Each point is reached from the start by the listed moves, each made 0, 1 or 2 times, or once backwards (-1), plus a little noise. Say if it took an odd or an even number of moves. Then give how often each move was made.

Moves:
(1): 30  22  6  -4
(2): -4  22  9  8
Start: -9  -5  -8  16
Points:
20  17  -2  12 => odd (1, 0)
47  60  15  17 => odd (2, 1)
-37  -49  -22  9 => even (-1, -1)
53  40  2  8 => even (2, 0)

Moves:
(1): 8  -9  0  14  -16  -1  -2  15
(2): 13  1  20  6  3  0  -3  -5
(3): 1  -6  -7  -2  14  0  0  -6
(4): -1  1  3  9  0  -9  -7  4
(5): -14  4  -4  -2  11  18  -6  -4
(6): -8  6  13  -5  6  8  16  10
(7): 0  4  -16  18  -4  -1  14  -2
(8): 18  12  -8  -4  -1  -1  -8  11
Start: 4  1  -8  -10  -5  -7  7  1
Points:
22  5  31  -33  9  -24  -2  -13 => even (-1, 1, 0, 0, -1, 0, -1, 0)
12  -8  -60  -5  -6  2  -22  13 => even (1, -1, 1, 0, 1, -1, 0, 1)
-9  -5  -48  53  -47  -51  23  -3 => odd (0, -1, -1, 2, -1, -1, 2, -1)
15  14  -39  -4  -31  -24  -21  16 => odd (0, -1, -1, 1, 0, -1, 0, 1)

Moves:
(1): 3  0  7  1  2  -3  -3  -7  -1  1  3  -4  3  3  6  6  -8  -1  5
(2): 1  6  -3  1  -6  -9  3  -2  6  2  -2  -6  0  -9  -2  1  -3  12  8
(3): -4  -2  7  -2  -2  -2  1  4  2  -4  7  4  2  3  -1  -6  6  1  5
(4): 3  -5  4  -14  -2  -9  10  -2  -5  6  -5  -4  -7  7  -3  7  0  -4  -11
(5): 3  6  6  -2  4  -6  -3  -2  -9  -1  -14  -5  -3  -6  3  3  -4  -1  1
(6): 2  3  -6  5  6  3  -5  1  0  -5  1  5  -5  1  -4  -3  -8  -3  -2
(7): 3  6  2  5  -2  3  -3  -1  5  4  -1  -2  2  4  -1  4  -3  3  1
(8): 1  -2  5  2  -4  -3  -2  -3  -5  0  6  3  -3  -3  6  -4  -2  -3  -4
(9): 2  -2  1  5  2  -6  5  6  8  5  -1  -2  -3  7  4  3  -3  4  2
(10): 3  -1  -2  3  -2  -3  -3  -2  -2  2  1  -1  0  0  -7  2  2  2  3
(11): 4  10  -2  -1  7  -3  2  -3  -1  4  5  3  -6  2  5  1  1  -1  -4
(12): 4  0  5  1  3  1  2  2  4  6  4  -1  1  -6  -2  2  -4  1  0
(13): 1  1  4  -1  9  -4  -7  -6  1  0  3  2  6  1  0  3  -2  6  -1
(14): 0  2  -1  -8  2  -3  0  9  1  11  4  1  2  7  3  6  -6  -1  0
(15): -3  -2  2  -1  3  -1  -4  -3  1  6  -6  4  2  -2  -1  -6  -2  -5  3
(16): -7  6  -4  1  -1  -1  1  5  -1  1  1  -15  7  -1  -3  -3  -3  3  4
(17): -2  7  -1  2  -6  -9  -4  -5  -1  2  -4  2  5  -1  2  2  1  -8  0
(18): -3  3  4  -1  2  0  -6  -2  0  0  -1  -2  -1  -3  2  3  3  0  2
Start: 2  3  1  7  0  -2  7  6  -3  3  0  -7  6  1  1  1  -2  2  1
Points:
4  39  -4  19  -6  -60  -20  -1  5  17  -13  -38  28  -15  -12  32  -25  33  27 => even (0, 2, 0, 0, 1, 1, 0, 0, 1, 2, -1, 0, 2, 1, -1, 1, 2, 1)
30  17  27  -25  45  -36  5  -26  -32  18  -2  2  -33  -5  19  38  -14  -4  -48 => even (0, 0, -1, 2, 1, 1, -1, 1, 0, 0, 2, 1, 2, 0, -1, -1, 0, 2)
13  45  16  21  27  -21  -45  -26  -9  30  -43  -10  42  -37  -7  13  -29  -5  20 => even (0, 0, -1, -1, 2, 0, 1, -1, -1, 1, 0, 2, 2, 0, 2, 0, 2, 0)
